Each row is a point. Each copy is the shape, with its points in the same order, stretched, turned, moved and blurred by noise. Say if it was mirrored as well.

Shape, 7 rows:
-.24  .17
.23  -.44
.56  -.30
-.11  -.20
-.03  .09
.23  -.34
.18  .22
Copy 1 (7 x 2):
-.23  -.11
.51  -.15
.66  .18
.11  -.24
-.04  .00
.45  -.08
.04  .25
Copy 1 is: only turned
Copy 2, 7 rows:
.01  -.27
-.39  .38
-.14  .64
-.31  -.09
.04  -.03
-.30  .29
.28  .10
Copy 2 is: mirrored
Copy 3:
-.03  -.24
-.62  .11
-.46  .50
-.36  -.21
-.08  -.07
-.58  .14
.08  .10
Copy 3 is: mirrored
Copy 4 (7 x 2):
.02  .34
.44  -.37
.18  -.65
.36  .10
-.01  .09
.31  -.34
-.24  -.07
Copy 4 is: mirrored

Shape, 7 rows:
-.02  -.26  -.10
-.05  -.51  -.27
-.17  .34  .25
.01  .01  -.15
.46  -.16  .51
-.07  -.35  .22
-.17  .47  -.33
Copy 1, 7 rows:
.21  -.28  -.17
.21  -.57  -.23
-.08  .39  .00
.21  -.10  .07
.58  .39  -.48
.09  -.04  -.44
-.04  .00  .52
Copy 1 is: mirrored
Copy 2, 7 rows:
-.20  -.19  -.20
-.35  -.23  -.43
-.04  -.04  .43
-.05  .02  -.09
.29  -.71  .04
-.27  -.51  -.04
.00  .51  .13
Copy 2 is: only turned

Shape:
-.02  -.11  .27  .45
.38  .17  -.04  -.21
.21  .22  -.33  .17
.06  .43  -.20  -.25
.26  -.43  .17  -.39
.40  .04  -.16  -.17
-.29  -.27  .02  .68
Copy 1 (7 x 4):
-.11  .09  .43  .13
-.46  .01  -.13  -.02
-.07  .00  -.30  .33
-.03  .14  -.50  -.14
-.59  -.38  .22  -.33
-.38  -.10  -.15  .06
.45  -.18  .47  .29
Copy 1 is: mirrored
Copy 2:
-.02  -.18  .37  -.07
.33  .56  .08  .10
.52  .16  -.08  -.17
.17  .51  -.32  -.08
.04  .38  .17  .69
.43  .46  .05  .16
.11  -.57  .18  -.12
Copy 2 is: mirrored

Shape:
.18  -.13  .31  .68  -.26  -.21
-.18  .10  .47  -.18  -.17  -.31
.26  -.01  -.29  -.26  -.25  .18
.31  .19  .19  -.14  -.22  .01
.20  -.07  -.78  -.25  -.15  .24
-.14  .30  .34  .51  .42  .29
.09  -.10  .38  .20  .55  .19
-.11  -.04  .22  -.28  -.02  -.38
.04  -.18  -.13  -.16  -.23  .40
Copy 1 (9 x 6):
.58  .22  .02  .46  .04  .29
.25  -.41  .41  .02  -.13  -.11
-.02  .22  .04  -.53  -.04  .21
.27  .00  .25  -.34  .10  .20
-.39  .34  -.39  -.56  -.20  .30
.38  -.39  -.04  .23  .80  .34
.01  -.02  .08  .28  .79  .06
.02  -.23  .29  -.11  -.02  -.25
-.21  .09  .18  -.25  .01  .60
Copy 1 is: mirrored
Copy 2, 9 rows:
-.19  -.33  -.09  .63  -.24  .05
-.12  .14  .39  -.01  -.19  -.32
.37  .09  -.30  -.16  -.42  .18
.34  .15  .11  .15  -.31  .01
.42  .04  -.78  -.28  -.25  .29
-.23  .32  .31  .34  .38  .58
-.07  -.27  .34  .10  .32  .46
-.12  -.04  .16  -.11  -.06  -.32
.17  .00  -.10  -.26  -.44  .42
Copy 2 is: only turned

Shape (14 x 8):
.03  .17  -.21  -.16  -.13  -.24  .04  -.10
-.42  .22  .40  -.48  .52  -.50  -.21  -.50
-.33  -.41  -.24  -.12  .12  .02  .53  .26
.20  .40  .26  .03  -.31  .23  .07  .18
.10  .15  -.30  -.19  .32  -.49  .15  -.04
.25  .12  .07  .18  -.15  -.24  -.27  .12
.32  .31  .17  .16  -.05  .34  -.16  -.25
-.34  -.35  .13  .04  .02  .03  .65  -.32
.27  .13  .07  -.19  -.27  -.26  .02  .09
.16  .29  .45  .46  -.03  .31  -.23  -.07
-.49  -.05  .43  -.58  .58  -.40  .05  -.66
-.64  -.10  -.16  .09  -.31  .12  .51  -.07
-.33  -.44  -.36  -.18  -.15  .21  .33  .08
.18  .36  .26  .12  .54  .08  -.06  .03
Copy 1 (14 x 8):
.22  .39  -.07  -.21  -.15  -.04  -.15  -.02
.21  -.17  -.50  -.70  .43  -.56  .35  .31
.18  -.13  -.48  .22  -.57  .07  .40  -.16
-.33  .20  .57  -.01  -.36  -.18  -.13  -.05
.57  .40  -.27  -.18  -.26  -.14  .11  .37
-.11  .37  .20  .16  -.20  -.24  -.44  .26
-.08  -.05  .58  .06  .16  -.01  -.25  .24
.33  -.38  -.20  .13  -.03  -.24  .31  -.51
.02  .35  .14  -.22  -.41  -.28  -.33  .00
-.35  -.11  .64  .35  .17  -.30  -.17  .27
.37  -.55  -.68  -.74  .44  -.53  .45  .16
-.02  .15  -.21  .32  -.14  .06  .37  -.72
.01  -.13  -.49  .17  -.39  .39  .14  -.34
.05  -.10  .30  .07  -.09  -.27  .31  .67
Copy 1 is: only turned
Copy 2 (14 x 8):
.02  .11  -.12  -.04  .12  -.07  -.15  -.28
.54  -.18  -.11  -.68  .61  -.07  -.12  .14
-.55  .03  .19  -.05  .14  -.14  .14  .16
.23  .36  -.02  .39  -.02  .19  -.33  .10
-.04  -.09  -.31  -.16  .10  -.31  -.14  -.11
.21  .02  .06  -.03  -.20  -.06  -.52  -.17
.37  -.12  .02  .42  .06  .20  -.28  -.11
-.09  .04  .50  .06  .47  -.31  .15  .08
.20  .26  -.09  -.04  -.17  -.09  -.20  -.19
.39  -.06  .25  .34  .07  .17  -.62  .12
.51  -.28  .01  -.70  .70  -.16  .20  .17
-.42  .27  .40  .13  .57  .02  -.04  -.06
-.51  -.04  .33  .02  .17  .03  .23  -.13
.33  -.24  -.23  .11  .12  .02  -.44  .35
Copy 2 is: only turned

Shape (12 x 9):
.24  -.72  -.05  -.10  .07  .05  -.06  .17  -.29
.43  .38  .00  -.03  .27  -.15  .36  .16  -.24
-.60  .14  -.11  .17  -.46  .32  -.19  -.28  .03
-.03  .16  -.14  -.29  .31  -.15  .24  .22  .02
.29  -.27  .24  -.15  .12  .20  -.17  .33  -.56
-.22  .03  .07  -.03  .02  .64  -.08  -.27  .24
-.29  -.07  .22  .34  .46  .28  -.24  -.82  -.19
-.32  .15  .32  -.04  -.30  .22  -.36  -.53  .22
.34  .42  -.40  -.11  .15  -.07  -.20  .30  .07
-.48  -.01  .35  .41  .11  .20  -.26  -.23  .31
.20  -.41  .04  -.23  .18  -.18  .03  -.05  .04
-.21  .27  .09  .46  -.22  .36  -.04  -.50  .35
Copy 1 (12 x 9):
.22  -.36  .57  .06  -.18  .40  -.53  -.17  -.27
-.06  .68  .13  .02  .46  .15  -.23  -.08  .00
-.31  -.29  -.31  -.07  -.50  .17  .20  .09  .29
.06  .35  .16  -.19  .38  .06  .21  -.09  -.06
-.15  -.06  .22  -.02  -.02  .13  -.69  -.16  -.51
.19  -.03  -.42  -.22  -.31  -.03  -.06  .07  -.01
.16  -.53  -.59  .57  .08  -.13  -.32  .15  .18
-.18  -.19  -.31  .08  -.31  -.32  .07  -.21  .37
-.10  .44  .02  -.50  .46  .40  -.19  -.41  .23
-.05  -.41  -.18  -.07  -.18  -.22  -.11  .34  .40
.29  -.08  .45  .08  .08  .06  -.17  -.28  .07
-.05  .05  -.39  .00  -.38  .07  -.05  .22  .64
Copy 1 is: mirrored
Copy 2:
-.31  -.28  -.48  -.71  .51  -.04  -.22  .07  .15
.28  -.31  -.10  .29  .34  -.01  .30  -.27  .33
-.43  .41  -.37  .09  -.14  .26  -.21  -.25  -.31
.04  -.04  -.21  .15  .28  -.23  .29  -.05  .13
.12  .09  -.28  -.51  .74  .34  -.08  -.01  .20
-.45  .31  -.04  -.40  -.27  .33  .36  -.21  .05
-.77  .37  .53  -.11  .09  .29  -.13  -.40  .38
-.17  .30  .07  -.22  -.42  .28  -.18  -.05  .30
.15  -.27  -.43  .47  .02  .30  .48  .28  .06
-.37  .20  .55  -.07  -.19  .25  -.14  .00  -.20
-.17  -.33  -.20  -.47  .13  -.22  -.14  .13  .43
-.35  -.06  .14  .11  -.54  .33  .11  -.37  -.12
Copy 2 is: only turned
Copy 3 (12 x 9):
.19  -.03  -.23  .22  .31  .64  .20  .35  -.02
-.40  .01  -.17  .00  .07  -.25  -.43  .16  .07
.19  .33  .39  -.29  .06  .18  .83  -.53  -.35
-.17  .15  .08  .23  -.13  -.04  -.02  .07  .31
-.06  -.35  -.10  -.08  .67  .37  .19  .21  .21
-.15  .24  .06  -.10  .12  .51  .33  -.62  .14
.40  .51  -.61  -.44  .54  .11  .23  -.55  -.15
.28  .05  .18  -.69  .08  .29  .27  -.69  .01
-.30  .26  .48  .16  .23  .12  -.42  .23  .25
.43  .25  .06  .00  .26  .06  .31  -.77  -.04
.24  -.05  -.22  .12  -.06  .34  -.11  .12  .09
.04  .35  .08  -.15  .09  .17  .22  -.83  -.45
Copy 3 is: mirrored
